Every row gives one point. Two turns around zero, p and q, are shown by what they do to some points. Where does a point land after both, in the order given? Backwards means that the second turn is done in reverse. Each puzzle has new turns, and all numbers are rounded.

Turn p:
[-56  -2   5] -> [38  9 40]
[ 12  30 -19] -> [  1  26 -27]
[ 76 -36  29] -> [-58 -59 -31]
[-37 -11 -27] -> [ 6 29 37]
[ 5 20 12] -> [ 14  -4 -19]
Turn q:
[-15  35  54] -> [-39 -23 -48]
[ -7 -72  21] -> [-45  41  44]
[-30  27 -23] -> [ 14 -44   6]
[ 19   6 -33] -> [38  5  5]
[ 34   5 -19] -> [33 20 -8]
Where do these land?
p, then q: [-66 -26 -38] -> [-38  -2 -71]
q, then p backwards: [ -2 -11  31] -> [ 23  -8 -22]
q, then p: [ 33   0 -17] -> [ -8   6 -36]
p, then q: [36 37 23] -> [43  5 36]

Turn p:
[-14  -1  50 -25] -> [44 32  2 18]
[  8  19 -34 -28] -> [-20  16   1 -41]
[-14  16  53  11] -> [19 27 -8 47]
[ 41   4  18 -46] -> [ 32  23 -38 -34]
[  9  -6 -56  44] -> [-53 -47   4  -8]
[-31 -33 -31  43] -> [-22 -50  40  17]
Turn q:
[ 41  37 -15  34] -> [-41  51 -13  -1]
[-53 -49  25   6] -> [ 27 -57  15 -41]
[ 22  38 -42  -2] -> [-39  22 -19  37]
[ 36  14 -37   7] -> [-38  27   8  26]
[-39  -1  37 -27] -> [ 49 -27 -20  -8]
[ -7 -39  32 -18] -> [ 41 -16  28 -13]
Where do these land?
p, then q backwards: [-26  14  97 -15] -> [ 53  33  32 -75]
p, then q backwards: [-24  -1 -31  23] -> [  3 -27 -34  12]
p, then q: [ 58   0 -23  18] -> [-20 -49  22  31]
q, then p: [ -4  16 -11 -22] -> [-19 -21  -1   8]
p, then q: [ -4 -29 -31  -5] -> [ 35 -10  23   2]

Turn p:
[ 16  -1 -52  18 -23 -19] -> [-32 -18   2 -19  -4  49]
[ 17 -16  21  28  58 -32] -> [ 13   9 -43 -46 -34 -28]
[-16 -19  34   9   5  33] -> [ 24 -19  -8  30  -6 -32]
[-38  14  29  22  24 -17] -> [ 42  26 -10   5 -36  -4]
[ 27  22   5  21 -34   5] -> [-12   1 -31  20  23  28]
[ 14 -30  -8 -38   0 -28] -> [  2 -10  23 -45  26  -8]
[-20  32 -28 -59 -30  58] -> [-36  13  66  56  30  -5]
Turn q:
[ 32 -47 -16   0 -17  32] -> [ 61   2  -4 -19 -13 -22]
[-32   4  28  53  39 -40] -> [-24 -52 -16  39  32  42]
[  6  15 -39  10  26  -4] -> [-19 -37  10 -19  -6 -19]
[ 17  12   1  21 -48   3] -> [ 14  18  12  34   8 -36]
[-71  23 -11  34   3 -47] -> [-45 -38  38  51  -6  39]
[ 44 -31   7 -17 -11  28] -> [ 46  23 -18 -27   4 -20]
[ -4   2  -4 -22 -21 -34] -> [-7 19 37 -2 15 10]
[ 37  -8  23 -41  22  24] -> [  9  30 -37 -48   9  -2]
[-28  31  10 -37   7  37] -> [-35  32 -21 -10 -42   8]
Where do these land?
p, then q: [-36 -20  -4  13 -40 -21] -> [ 42  12 -38 -12   0 -20]
p, then q backwards: [ 89  19   4  17  -9 -34] -> [ 31  24  60 -27  64   0]
p, then q backwards: [ 29  16   0 -15   7 -35] -> [ 22   4  19 -39  13  -6]
q, then p: [-17  -3  40  21   9   1] -> [-29 -19  -5  14 -31   5]
q, then p backwards: [-29  13  -9 -58   1  97] -> [-14  31 -15  57  91 -30]
q, then p: [-28 -41  -5 -29  14  32] -> [-28 -16  12  29  50   6]
q, then p: [ 18   5 -19  33   6 -13] -> [ 18 -17  -7 -34 -11 -10]
p, then q: [-25   4  11  23  14 -41] -> [  5  34   6 -13  -1 -43]
q, then p backwards: [  1   7 -18  -5  -2  14] -> [-5 -7 -5  0 22  3]
